Every row gives one point. The points of each table are mixes of a few directions, plus a little noise. How many directions does each table use, and how many do they share? Where both have some left over, give the other angles between the two spaces (their principal angles), to ten degrees, smallest first.

First:
-0.001,0.002
0.028,-0.049
0.006,-0.010
-0.012,0.020
-0.048,0.082
0.012,-0.021
0.014,-0.025
Second, 4 rows:
0.034,-0.058
-0.020,0.034
0.009,-0.014
-0.023,0.038
Directions: first 1, second 1, shared 1

First:
0.000,-0.001,0.001,0.000,0.000,0.000
0.015,-0.079,0.039,-0.031,-0.023,-0.023
-0.016,0.089,-0.044,0.037,0.028,0.025
0.014,-0.076,0.037,-0.030,-0.024,-0.023
-0.007,0.043,-0.021,0.017,0.013,0.012
0.011,-0.067,0.032,-0.027,-0.020,-0.020
-0.008,0.052,-0.026,0.021,0.016,0.014
-0.007,0.039,-0.020,0.016,0.012,0.010
Second:
0.024,0.003,0.002,-0.006,0.019,-0.027
-0.034,0.042,-0.001,0.026,-0.004,-0.010
0.109,-0.030,-0.055,-0.052,0.047,0.085
-0.002,0.006,0.037,-0.004,-0.020,0.000
-0.031,-0.009,0.009,0.009,-0.021,0.000
-0.029,0.008,0.028,0.010,-0.023,-0.012
-0.037,-0.019,-0.020,0.018,0.001,-0.037
Directions: first 1, second 4, shared 1

First (8 x 11):
-0.025,-0.007,0.011,-0.033,-0.021,-0.017,0.024,0.009,0.033,-0.021,-0.010
-0.017,-0.022,0.080,-0.005,-0.066,-0.004,-0.027,0.033,0.060,-0.006,0.002
0.044,0.010,-0.008,0.061,0.029,0.031,-0.050,-0.014,-0.054,0.039,0.018
-0.010,-0.008,0.024,-0.007,-0.022,-0.005,-0.004,0.011,0.023,-0.006,-0.002
0.010,0.024,-0.095,-0.009,0.072,-0.002,0.044,-0.036,-0.059,-0.001,-0.007
0.030,0.018,-0.049,0.031,0.051,0.017,-0.008,-0.025,-0.058,0.021,0.008
-0.034,-0.020,0.059,-0.034,-0.059,-0.018,0.007,0.029,0.067,-0.024,-0.008
0.001,0.005,-0.022,-0.005,0.016,-0.001,0.013,-0.008,-0.012,-0.002,-0.003
Second, 11 rows:
0.047,0.018,0.070,0.034,-0.015,-0.127,0.027,-0.045,0.012,0.021,-0.033
0.004,0.011,0.042,0.030,-0.023,-0.050,0.025,-0.041,0.005,0.025,-0.019
-0.066,-0.013,-0.039,0.000,-0.016,0.109,-0.001,0.001,-0.014,0.011,0.019
-0.001,-0.065,-0.040,0.028,0.019,-0.018,-0.022,-0.011,-0.030,0.030,-0.005
0.000,-0.065,-0.035,0.031,0.017,-0.025,-0.019,-0.015,-0.030,0.033,-0.008
-0.020,0.047,-0.007,-0.049,-0.003,0.087,-0.001,0.041,0.020,-0.043,0.025
-0.021,-0.014,-0.015,0.008,-0.004,0.027,-0.001,-0.005,-0.008,0.011,0.003
0.004,0.062,0.013,-0.054,-0.001,0.049,0.003,0.044,0.030,-0.053,0.020
0.027,0.029,0.014,-0.027,0.010,-0.015,-0.003,0.025,0.017,-0.031,0.003
0.022,-0.027,0.002,0.022,0.009,-0.057,-0.005,-0.015,-0.010,0.017,-0.013
0.004,0.018,-0.003,-0.024,0.006,0.020,-0.004,0.022,0.009,-0.023,0.009
Directions: first 2, second 3, shared 0; angles 60, 80

First:
0.027,-0.029,-0.029,0.005,0.000,-0.063,0.020,0.024,0.042,0.025,-0.044,-0.011,-0.007,-0.010
-0.011,-0.005,0.016,-0.009,0.004,-0.022,0.007,0.023,0.015,0.044,0.004,0.010,-0.020,-0.014
0.025,-0.037,0.000,-0.011,-0.063,-0.039,-0.049,-0.056,-0.039,-0.020,0.025,0.002,-0.005,-0.014
0.022,0.021,-0.026,0.020,0.006,0.042,-0.008,-0.014,-0.032,-0.037,-0.014,-0.016,0.000,-0.012
-0.002,0.060,-0.023,0.022,0.006,0.085,0.016,-0.020,-0.073,-0.077,-0.045,0.016,0.035,0.047
-0.023,-0.003,0.032,-0.014,0.014,-0.014,0.003,0.030,0.026,0.059,0.027,0.008,-0.027,-0.023
-0.036,-0.007,0.031,-0.012,0.025,0.035,-0.013,-0.016,0.043,-0.024,0.076,-0.019,0.031,0.021
0.021,-0.057,-0.003,-0.007,-0.003,-0.047,-0.032,-0.013,0.063,0.013,0.053,-0.044,-0.011,-0.041
0.009,0.009,-0.014,0.000,-0.035,-0.025,0.017,-0.005,-0.046,-0.010,-0.062,0.036,0.009,0.032
0.028,-0.014,-0.034,0.016,0.010,0.007,-0.007,-0.017,0.022,-0.044,-0.003,-0.037,0.019,-0.003
-0.062,0.063,0.050,-0.011,0.036,0.041,0.047,0.065,-0.020,0.070,-0.017,0.055,-0.023,0.015
Second (10 x 14):
-0.034,-0.024,0.041,-0.025,-0.014,-0.001,-0.027,-0.033,0.020,-0.014,0.078,0.000,0.024,0.024
0.072,0.027,-0.073,0.042,0.006,0.005,0.013,0.024,-0.049,0.002,-0.101,-0.016,-0.045,-0.059
0.036,0.011,-0.035,0.020,0.001,0.004,0.002,0.008,-0.025,-0.002,-0.046,-0.009,-0.023,-0.029
0.001,-0.002,0.001,-0.001,-0.003,-0.001,-0.005,-0.005,-0.002,-0.003,0.007,-0.002,0.002,-0.003
-0.057,-0.012,0.052,-0.030,0.005,-0.006,0.006,-0.001,0.040,0.009,0.057,0.019,0.032,0.050
-0.075,-0.007,0.061,-0.034,0.014,-0.010,0.022,0.013,0.055,0.020,0.050,0.029,0.040,0.068
-0.047,-0.002,0.036,-0.021,0.011,-0.006,0.020,0.013,0.034,0.015,0.026,0.021,0.024,0.043
0.028,-0.018,-0.009,0.003,-0.025,0.007,-0.047,-0.045,-0.025,-0.031,0.037,-0.024,-0.009,-0.033
0.000,0.010,-0.007,0.004,0.010,-0.002,0.017,0.017,0.002,0.010,-0.023,0.005,-0.003,0.003
0.074,0.019,-0.070,0.040,-0.003,0.007,-0.001,0.010,-0.052,-0.007,-0.082,-0.023,-0.045,-0.064
Directions: first 5, second 2, shared 2

First (8 x 24):
-0.010,-0.007,0.023,0.024,-0.046,-0.070,0.002,-0.004,0.015,-0.023,0.022,-0.036,0.019,-0.013,-0.002,-0.011,-0.058,0.004,0.020,0.004,0.012,-0.016,0.001,-0.026
-0.012,-0.029,-0.024,0.005,-0.097,-0.093,0.008,-0.041,0.021,-0.005,-0.029,-0.056,0.018,0.004,0.010,-0.039,-0.075,0.029,0.055,0.010,0.066,-0.004,-0.026,-0.046
-0.004,-0.006,0.000,-0.002,0.031,0.029,-0.040,0.020,0.003,0.006,0.024,-0.021,-0.033,0.037,-0.005,0.002,-0.026,0.019,-0.005,-0.023,-0.007,-0.028,0.026,0.003
0.023,0.001,-0.043,-0.012,0.025,0.021,0.031,-0.014,-0.010,0.041,-0.075,0.053,0.017,-0.005,0.013,0.003,0.102,-0.015,-0.018,0.017,0.003,0.047,-0.026,0.024
-0.021,0.012,0.019,-0.036,-0.002,0.104,-0.022,-0.025,-0.053,-0.067,0.099,-0.022,-0.050,-0.028,-0.031,0.011,-0.106,0.007,0.008,-0.013,-0.014,0.007,0.012,-0.004
-0.012,0.023,0.028,-0.012,-0.019,-0.005,0.006,0.037,0.036,0.001,0.004,0.011,0.001,0.008,0.013,0.004,0.027,-0.006,0.010,0.002,-0.002,-0.044,-0.003,0.003
0.006,0.008,0.008,0.005,0.022,0.006,0.009,0.011,-0.001,0.005,-0.003,0.022,0.009,-0.008,0.002,0.010,0.036,-0.015,-0.016,0.004,-0.017,0.006,0.002,0.013
0.030,-0.003,-0.013,0.025,0.088,0.009,0.005,0.017,-0.011,0.042,-0.042,0.048,0.019,0.005,0.001,0.020,0.104,-0.024,-0.053,0.000,-0.041,0.034,0.012,0.036
Second, 9 rows:
0.009,-0.004,-0.005,0.012,0.033,-0.012,-0.014,0.027,0.017,0.032,-0.019,0.002,-0.002,0.029,0.011,-0.001,0.033,0.004,-0.017,-0.005,-0.010,-0.019,0.020,0.008
0.023,-0.017,-0.032,0.019,0.026,-0.021,0.018,-0.028,-0.020,0.026,-0.047,0.018,0.024,-0.013,0.001,-0.001,0.043,-0.009,-0.020,0.010,-0.001,0.052,-0.006,0.009
-0.005,0.012,-0.014,-0.032,-0.017,0.008,-0.003,0.034,0.042,0.043,-0.034,-0.001,-0.016,0.042,0.037,-0.020,0.033,0.020,0.011,0.005,0.022,-0.050,0.009,0.002
-0.027,0.014,0.055,0.000,-0.037,0.008,-0.011,-0.004,-0.009,-0.076,0.093,-0.032,-0.012,-0.032,-0.029,0.012,-0.101,-0.004,0.026,-0.010,-0.008,-0.027,0.000,-0.020
-0.029,0.017,0.049,-0.017,-0.020,0.096,-0.007,-0.045,-0.055,-0.124,0.104,0.014,-0.029,-0.062,-0.071,0.050,-0.081,-0.021,0.029,-0.027,-0.014,0.032,-0.053,-0.001
0.047,-0.038,-0.034,0.069,0.081,-0.080,0.004,-0.011,-0.019,0.058,-0.061,0.008,0.047,-0.001,0.002,-0.003,0.060,-0.014,-0.058,0.010,-0.029,0.060,0.028,0.014
-0.021,0.020,0.018,-0.035,-0.022,0.039,-0.016,0.032,0.029,-0.007,0.022,-0.004,-0.032,0.026,0.010,0.002,-0.010,0.012,0.023,-0.011,0.010,-0.058,0.000,0.000
0.010,-0.009,-0.020,0.005,-0.016,-0.021,0.024,-0.035,-0.020,0.001,-0.022,0.003,0.022,-0.028,0.001,-0.010,0.000,-0.005,0.001,0.018,0.009,0.042,-0.012,-0.006
-0.002,0.005,-0.016,-0.022,-0.024,-0.018,0.006,0.025,0.036,0.047,-0.039,-0.008,-0.002,0.033,0.038,-0.025,0.024,0.017,0.008,0.012,0.022,-0.038,0.013,-0.006
Directions: first 5, second 4, shared 3; angles 30

First:
-0.005,-0.023,0.013,0.043,0.033,-0.073,0.037,0.006,0.029,-0.046,0.065,0.036,0.029,-0.040,0.003,0.072,0.032,-0.065,0.019,0.029,0.052,0.002,-0.039,-0.015,0.008,0.012,0.001,-0.030,0.030,-0.001,0.052,-0.002
-0.021,0.022,-0.012,-0.005,0.008,0.046,-0.049,0.021,-0.017,0.024,-0.024,0.002,-0.022,0.063,0.029,-0.015,-0.021,0.044,0.023,-0.012,-0.024,0.012,0.059,0.028,-0.023,-0.008,-0.018,0.010,0.018,-0.023,-0.011,0.015
0.025,0.042,0.041,-0.018,-0.027,0.048,-0.015,0.009,-0.009,0.073,-0.048,-0.029,-0.027,0.016,-0.017,-0.053,-0.021,0.049,-0.014,0.005,-0.047,-0.030,-0.028,0.011,0.008,-0.015,0.003,0.002,-0.032,0.019,-0.028,0.013
0.014,-0.035,0.034,0.020,-0.023,-0.022,-0.005,-0.027,-0.024,0.039,-0.011,0.009,-0.002,0.008,0.014,-0.014,0.024,0.001,-0.005,0.003,0.015,0.003,-0.026,0.030,0.019,0.000,0.038,0.000,-0.007,-0.010,0.019,0.007
-0.034,0.039,-0.018,0.000,0.050,-0.015,0.065,0.036,0.048,-0.071,0.079,0.008,0.033,-0.044,0.004,0.060,-0.016,-0.062,-0.014,0.022,-0.005,0.002,-0.028,-0.038,-0.019,0.029,-0.052,-0.010,0.040,-0.015,0.038,-0.006
-0.040,-0.040,0.017,-0.011,0.056,-0.075,0.084,0.024,-0.014,-0.058,0.048,0.028,0.052,-0.083,0.035,0.051,0.026,-0.038,-0.024,-0.012,0.009,-0.005,-0.012,-0.066,0.048,0.032,0.018,-0.017,0.031,-0.049,-0.025,-0.013
0.032,0.012,-0.024,-0.017,-0.076,0.074,-0.036,-0.055,0.000,0.047,-0.046,-0.048,-0.030,0.045,-0.026,-0.076,-0.032,0.018,-0.033,-0.008,-0.027,0.017,-0.016,0.055,-0.030,-0.010,-0.002,0.047,-0.044,0.029,0.016,-0.003
-0.001,-0.034,-0.065,-0.006,-0.004,0.009,-0.061,-0.020,-0.012,-0.035,-0.032,0.006,-0.013,0.037,-0.006,-0.003,0.003,0.025,0.034,-0.029,0.029,0.025,0.088,0.006,-0.020,-0.018,-0.001,0.013,-0.006,0.012,-0.032,-0.014
0.032,0.014,0.014,-0.005,-0.017,0.008,-0.021,-0.002,0.001,0.025,-0.034,-0.012,-0.018,-0.004,-0.033,-0.022,0.004,0.028,0.011,0.002,0.000,-0.025,-0.006,-0.008,0.009,-0.021,0.009,-0.011,-0.033,0.040,-0.033,0.001
Second:
-0.024,0.035,-0.044,-0.075,0.025,0.040,0.020,0.024,0.031,0.054,0.001,0.005,-0.034,-0.022,-0.028,0.035,0.001,0.002,-0.004,0.062,-0.012,-0.025,-0.011,0.016,-0.006,-0.016,0.012,-0.004,0.048,0.009,0.022,-0.043
-0.016,0.018,0.061,0.020,0.039,-0.043,0.034,-0.013,-0.001,0.009,0.068,-0.061,0.007,-0.062,0.048,0.034,-0.030,-0.015,-0.008,0.007,-0.048,-0.024,-0.070,0.039,0.028,0.090,-0.013,-0.001,0.025,0.005,0.004,0.061
0.023,-0.024,-0.037,-0.030,-0.007,0.047,0.000,-0.014,0.023,-0.022,0.020,-0.039,0.010,0.015,-0.034,-0.023,-0.022,-0.022,-0.006,-0.031,-0.005,0.040,0.012,-0.018,0.031,-0.036,-0.069,-0.006,0.030,-0.010,-0.012,-0.023
-0.003,0.000,0.054,0.046,-0.001,-0.049,0.001,-0.008,-0.027,-0.009,0.008,-0.002,0.016,-0.013,0.033,0.000,0.004,0.006,0.004,-0.014,0.004,-0.015,-0.016,0.010,-0.007,0.045,0.023,0.002,-0.029,0.003,-0.002,0.043
-0.033,0.037,0.089,0.001,0.006,-0.067,0.020,0.013,-0.046,0.052,0.000,0.008,0.016,-0.043,0.009,0.011,0.029,0.027,0.006,0.028,0.037,-0.066,-0.030,0.030,-0.037,0.061,0.065,-0.005,-0.019,0.019,0.014,0.036
-0.001,0.000,0.008,0.020,-0.013,-0.018,-0.013,0.003,-0.017,-0.002,-0.027,0.032,0.003,0.014,0.005,-0.007,0.019,0.013,0.005,0.000,0.020,-0.008,0.015,-0.006,-0.020,-0.003,0.033,0.004,-0.029,0.002,-0.001,0.000
0.046,-0.058,-0.077,0.056,-0.028,0.041,-0.043,-0.023,0.025,-0.088,-0.024,0.018,-0.006,0.070,0.014,-0.032,-0.019,-0.020,-0.001,-0.060,-0.028,0.081,0.054,-0.045,0.027,-0.063,-0.050,0.011,-0.029,-0.023,-0.028,-0.019
0.035,-0.042,-0.007,-0.041,-0.039,0.044,-0.005,-0.019,-0.007,-0.025,0.009,-0.048,0.044,0.031,-0.079,-0.069,-0.002,-0.014,-0.001,-0.070,0.055,0.047,0.035,-0.036,0.020,-0.062,-0.085,-0.014,0.012,-0.012,-0.025,-0.026
0.004,-0.001,-0.053,0.015,-0.014,0.015,-0.030,0.015,0.007,-0.007,-0.057,0.071,-0.026,0.041,0.006,0.004,0.021,0.014,0.005,0.019,0.002,0.006,0.041,-0.017,-0.027,-0.044,0.042,0.008,-0.029,-0.003,0.004,-0.030
-0.027,0.036,0.001,-0.013,0.030,-0.011,0.014,0.018,0.009,0.038,0.004,0.015,-0.029,-0.032,0.027,0.045,0.000,0.008,0.000,0.056,-0.027,-0.038,-0.028,0.029,-0.012,0.032,0.044,0.003,0.015,0.011,0.021,0.003
Directions: first 6, second 4, shared 0; angles 40, 50, 70, 70

First:
0.000,0.008,0.002,-0.005,0.035,0.001,-0.005,-0.002,-0.002,0.004,-0.011,0.008,-0.032,-0.015,-0.016,0.014,0.012,0.007,-0.027,-0.016,-0.034,-0.054,-0.004,-0.043,-0.009,0.001,0.025,-0.021,-0.005,0.004,-0.002,-0.020
-0.009,0.006,-0.022,-0.023,0.019,-0.022,-0.016,0.000,-0.004,-0.003,-0.012,0.027,0.006,0.005,-0.011,0.013,0.005,-0.009,-0.041,0.027,-0.014,-0.005,-0.016,-0.038,0.003,-0.012,-0.004,-0.019,-0.011,0.008,0.017,-0.032
0.010,-0.012,0.019,0.026,-0.033,0.024,0.019,0.002,0.004,0.003,0.013,-0.031,0.009,0.001,0.019,-0.019,-0.010,0.007,0.052,-0.021,0.026,0.024,0.019,0.054,0.001,0.009,-0.007,0.029,0.013,-0.010,-0.017,0.041
0.013,-0.015,0.026,0.037,-0.045,0.030,0.025,0.003,0.005,0.003,0.019,-0.041,0.011,0.002,0.025,-0.026,-0.014,0.010,0.072,-0.026,0.039,0.037,0.026,0.078,0.000,0.012,-0.011,0.039,0.018,-0.015,-0.023,0.055
-0.019,0.022,-0.036,-0.056,0.080,-0.044,-0.039,-0.004,-0.010,-0.003,-0.031,0.062,-0.028,-0.012,-0.044,0.042,0.022,-0.011,-0.113,0.035,-0.069,-0.072,-0.041,-0.127,-0.005,-0.014,0.025,-0.066,-0.027,0.024,0.033,-0.087
0.008,0.000,0.029,0.021,0.012,0.026,0.011,0.000,0.003,0.008,-0.002,-0.023,-0.035,-0.019,-0.002,-0.004,0.007,0.020,0.021,-0.049,-0.017,-0.046,0.016,0.002,-0.010,0.015,0.027,0.002,0.007,-0.005,-0.022,0.019
0.003,-0.019,-0.007,0.018,-0.080,0.002,0.013,0.004,0.003,-0.008,0.027,-0.023,0.068,0.035,0.040,-0.031,-0.026,-0.015,0.065,0.036,0.079,0.116,0.012,0.100,0.019,-0.007,-0.054,0.047,0.012,-0.016,-0.002,0.045
0.011,-0.014,0.025,0.034,-0.042,0.029,0.024,0.002,0.006,0.002,0.016,-0.039,0.011,0.002,0.022,-0.024,-0.010,0.010,0.065,-0.028,0.036,0.030,0.026,0.071,0.001,0.010,-0.009,0.038,0.017,-0.016,-0.021,0.050
-0.023,0.014,-0.062,-0.061,0.034,-0.064,-0.043,-0.003,-0.013,-0.011,-0.018,0.070,0.029,0.020,-0.023,0.030,0.004,-0.032,-0.100,0.088,-0.021,0.019,-0.048,-0.079,0.012,-0.028,-0.024,-0.046,-0.029,0.021,0.047,-0.079
0.005,0.002,0.023,0.013,0.020,0.020,0.008,0.000,0.003,0.007,-0.006,-0.012,-0.035,-0.021,-0.008,0.002,0.009,0.015,0.005,-0.043,-0.024,-0.052,0.012,-0.015,-0.010,0.012,0.031,-0.004,0.004,0.000,-0.014,0.008
Second, 8 rows:
0.022,0.010,0.004,0.008,-0.009,0.048,0.053,-0.027,-0.010,-0.003,-0.008,0.018,-0.005,-0.014,0.017,-0.012,-0.010,-0.014,0.022,-0.016,-0.016,-0.017,-0.001,0.004,-0.016,-0.036,0.013,0.014,0.019,-0.010,-0.008,-0.029
0.030,0.012,0.002,0.007,-0.012,0.061,0.067,-0.031,-0.013,-0.004,-0.012,0.022,-0.005,-0.017,0.021,-0.016,-0.013,-0.016,0.026,-0.022,-0.018,-0.019,0.001,0.005,-0.022,-0.045,0.017,0.019,0.026,-0.014,-0.008,-0.037
-0.035,-0.014,-0.004,-0.012,0.016,-0.078,-0.085,0.039,0.015,0.005,0.015,-0.029,0.007,0.025,-0.028,0.018,0.016,0.023,-0.038,0.029,0.023,0.024,0.000,-0.007,0.027,0.059,-0.025,-0.025,-0.033,0.017,0.011,0.048
0.013,0.004,0.001,0.002,-0.005,0.026,0.027,-0.014,-0.004,-0.002,-0.003,0.010,-0.003,-0.010,0.012,-0.006,-0.004,-0.006,0.012,-0.008,-0.009,-0.009,-0.001,0.002,-0.009,-0.019,0.007,0.008,0.010,-0.006,-0.005,-0.016
0.002,0.002,0.000,0.001,0.001,0.003,0.000,-0.001,0.001,0.000,0.000,-0.002,-0.001,0.000,0.001,0.000,-0.002,0.000,0.002,0.001,-0.001,-0.001,0.000,0.000,-0.002,-0.002,0.001,0.000,0.002,0.001,0.001,-0.003
0.022,0.011,0.004,0.008,-0.010,0.048,0.053,-0.026,-0.010,-0.004,-0.009,0.018,-0.004,-0.016,0.016,-0.014,-0.010,-0.015,0.022,-0.017,-0.014,-0.016,0.000,0.004,-0.017,-0.036,0.013,0.014,0.019,-0.010,-0.007,-0.031
0.031,0.013,0.005,0.009,-0.015,0.063,0.068,-0.033,-0.013,-0.004,-0.012,0.023,-0.006,-0.020,0.022,-0.016,-0.013,-0.016,0.029,-0.022,-0.021,-0.022,0.000,0.004,-0.022,-0.046,0.017,0.020,0.027,-0.013,-0.010,-0.037
-0.081,-0.034,-0.007,-0.024,0.034,-0.171,-0.187,0.092,0.035,0.010,0.031,-0.063,0.014,0.053,-0.061,0.044,0.036,0.050,-0.075,0.063,0.053,0.057,0.000,-0.014,0.058,0.129,-0.047,-0.050,-0.073,0.040,0.026,0.103
Directions: first 2, second 1, shared 0; angles 70
